Rows are points. The points of each table are mixes of a few directions, plus a little noise. How many directions does each table use, and how many do they share? Where both have some left over, give the other angles between the two spaces (their principal angles), to ten degrees, smallest first.
In the rows, zero is written as 128.

First (5 x 2):
[[143 114]
 [162  99]
 [103 149]
 [148 111]
 [ 83 167]]
Second (4 x 2):
[[143 115]
 [ 77 172]
 [143 115]
 [149 110]]
Directions: first 1, second 1, shared 1

First (7 x 3):
[[118 189 168]
 [140 105 113]
 [133 178 161]
 [ 93  99 110]
 [150 105 112]
 [138 131 130]
 [125  88 102]]
Second (6 x 3):
[[130 107 114]
 [145 135 132]
 [143 143 138]
 [168 104 110]
 [ 97 187 168]
 [ 85  92 106]]
Directions: first 2, second 2, shared 2

First (5 x 4):
[[129 129 128 124]
 [123 124 126 153]
 [116 117 123 188]
 [148 146 137  30]
 [125 125 126 145]]
Second (5 x 4):
[[132 151 132  82]
 [142 104 130 111]
 [119 174 130  97]
 [133 109 128 138]
 [114 102 121 212]]
Directions: first 1, second 2, shared 1

First (7 x 6):
[[172 143  93  54 158 111]
 [123 168 123 135 136 191]
 [123 114 135 145 133 120]
 [126 126 130 156 161 151]
 [112 159 132 126  89 161]
 [123 106 136 128 106  91]
 [116  81 147 152 111  71]]
Second (8 x 6):
[[162 149 185 149 136 127]
 [120  87 119  71  65 123]
 [105 107  89 117 133 145]
 [129 130 129 134 135 131]
 [152 122 167 136 136 154]
 [123 155 118 158 161 120]
 [149 130 162 144 144 150]
 [ 84 145  55 116 114  73]]
Directions: first 3, second 3, shared 1; angles 80, 80

First (10 x 8):
[[112 114 130 149 169 109 148  76]
 [219 122 170 145  88 111 166 151]
 [115 161 129 106 112 141 139 139]
 [141 126 106 159 105 124 106 147]
 [121 149 111 140 109 130 124 136]
 [118 152 109 164 119 117 142 110]
 [ 97 146 155  34 134 166 129 153]
 [151  46 131 130 157 123  72 142]
 [121 125 109 144 124 127 109 133]
 [ 84 140 131 107 163 131 147  91]]
Second (7 x 8):
[[134  99 100 106 110 137 115 169]
 [149 170 135 160 105 119 123 130]
 [145 148  86 120 121 107 115 152]
 [119 145 219  84 115 181 121 139]
 [128  93  95 134 122 124 127 142]
 [114 154 128 114 175 105 139  87]
 [107  86 133 179 148 123 156  76]]
Directions: first 4, second 4, shared 2; angles 50, 70

First (8 x 9):
[[147 183 109 107 225  75 161  88 118]
 [100 107 157 145 106 131 107 149 130]
 [165 158 114 111 140 128 157 126 119]
 [117 110 145 139 102 140 117 146 129]
 [150 131 134 130 131 131 142 140 122]
 [ 95 144 173 129 122 107 116 154 118]
 [ 75 121 129 122  79 138  91 123 140]
 [173  71  64 144 118 176 134  97 150]]
Second (8 x 9):
[[171 122  94 124 164 124 158 110 127]
 [142 125 107 120 161 106 148 113 125]
 [143 115 101 115 157 100 153 115 124]
 [108 159 180 158  74 192  78 151 137]
 [100 136 171 146  63 173  87 158 134]
 [126  93 122 120  83 132 133 148 126]
 [ 94 164 155 135 155 113 105 117 129]
 [141 107  92 107 166  84 162 112 121]]
Directions: first 4, second 3, shared 2; angles 80

First (8 x 11):
[[124 182 193 104 105 167 126 148 127  61 126]
 [105 105 106 128 149 110 134 117 123 169 128]
 [132 114 110 135 132 119 127 122 128 144 129]
 [120 202 218  95  98 179 126 155 128  38 126]
 [ 82 125 134 112 151 123 139 124 120 155 126]
 [163  91  76 157 128 103 121 116 134 158 130]
 [143 116 110 139 126 120 125 125 131 136 129]
 [154  89  76 154 133 103 124 115 132 164 130]]
Second (10 x 11):
[[163 130 162 149 122 153 115 163 131 111 110]
 [137 119 143 137 128 138 138 151 106 131 108]
 [132 130  98 142 118 105 111 117 155 146 148]
 [149 154 142 146 102 133 108 145 157 112 138]
 [ 77 158 168 155  77 134 216 186 133 198 124]
 [102  73  87  99 189 113 135  78 115 157 127]
 [123 124 123 105 134 125 136 120  72 107 110]
 [140 131 141 140 122 137 127 145 130 127 122]
 [111 125  93  78 174 118  82  41 185  93 174]
 [148 138 122 129 113 122 111 133  98 100 120]]
Directions: first 2, second 5, shared 1; angles 30

First (11 x 14):
[[177 119 141 175 109 124 135 100 150 115 129  83 120 136]
 [ 99 104 124 107 135 140  83 134 169 133 118  89  90 150]
 [126 134 119 139 121 121 153 126 146 140 111 134 134 130]
 [109 134 117  71 138 144 127 167 153 111 116 143 117 159]
 [107 163 122 151 147 121 131 138  78 155 111 194 144  80]
 [109 120 122  84 147 155  84 175 173 113  95 110  80 162]
 [131 129 117 112 102 116 186 111 172 120 138 122 151 161]
 [150 104 140 182 119 114 116  91  95 149 142  98 136  95]
 [121 145 147 144 154 144  59 129  88 116 141 137  99  99]
 [132 136 148 107 108 118 147  74  96  89 226 130 165 137]
 [149 120 109 137 128 112 187 165  87 166  82 168 171 100]]
Second (8 x 14):
[[ 87 143 122 149 136 130  93 110 167 146 111 124  94 125]
 [ 95 146 114 118 106 101 194  88 126 142 164 166 180 125]
 [113 142 122 140 109 110 166  89 147 134 147 138 150 131]
 [ 88 146 118 135 130 122 125 111 152 147 120 142 120 124]
 [155 103 138 102 157 155  73 193  87 117 102 116 101 122]
 [166 146 119 162 121 131 161 150 184 126  63 125 112 147]
 [194  81 155  90 124 135 126 146  40  88 189 100 162 127]
 [127 118 136 128 140 140  86 136 121 125 127 111 104 124]]
Directions: first 6, second 4, shared 4

First (8 x 18):
[[124 129 136 118 129 123 131 141  99 128 135 145 159 130 106 127 128 127]
 [128 127  81 126  96 154 110 123 162 108 112 120 134 132 138 151 140 119]
 [145 148 218 146 179 104 159 129 122 163 138 137 107 113 128  90 107 138]
 [111  86  39 134 101 131  99  93 160 107 123  71  52 139 179 150 138 135]
 [128 138 155 117 136 122 137 148  92 133 136 156 172 128  97 122 126 125]
 [134 139 219 133 183  89 161 140  75 163 152 149 130 117 106  87 106 141]
 [137 136 103 139 107 154 117 115 187 118 107 113 111 127 153 142 136 121]
 [118 121  74 112  93 147 109 135 127 104 121 133 160 138 118 154 143 118]]
Second (9 x 18):
[[114 102 111 118 131 103 128 133  76 127 148 124 124 136 118 128 130 137]
 [138  99 105 140 127 104 142 141  94 134 149 117 110 132 130 134 143 139]
 [ 86 145 118 107 125 159  83  72 194 106  95 104  94 128 160 124  98 119]
 [154 125 141 140 130 113 155 163  94 141 145 147 155 126 107 130 144 131]
 [170 143 158 149 128 125 162 169 119 145 136 157 167 121 105 130 147 126]
 [164 166 164 149 125 154 144 143 181 138 108 148 153 117 126 129 136 117]
 [134  92 104 134 129  96 143 146  72 134 155 121 117 134 121 132 142 141]
 [ 45 105 102  70 138 115  79  84  72 102 135 115 119 144 121 117  91 131]
 [146 177 151 146 119 180 115 100 249 125  82 122 113 114 162 129 120 112]]
Directions: first 3, second 3, shared 2; angles 80
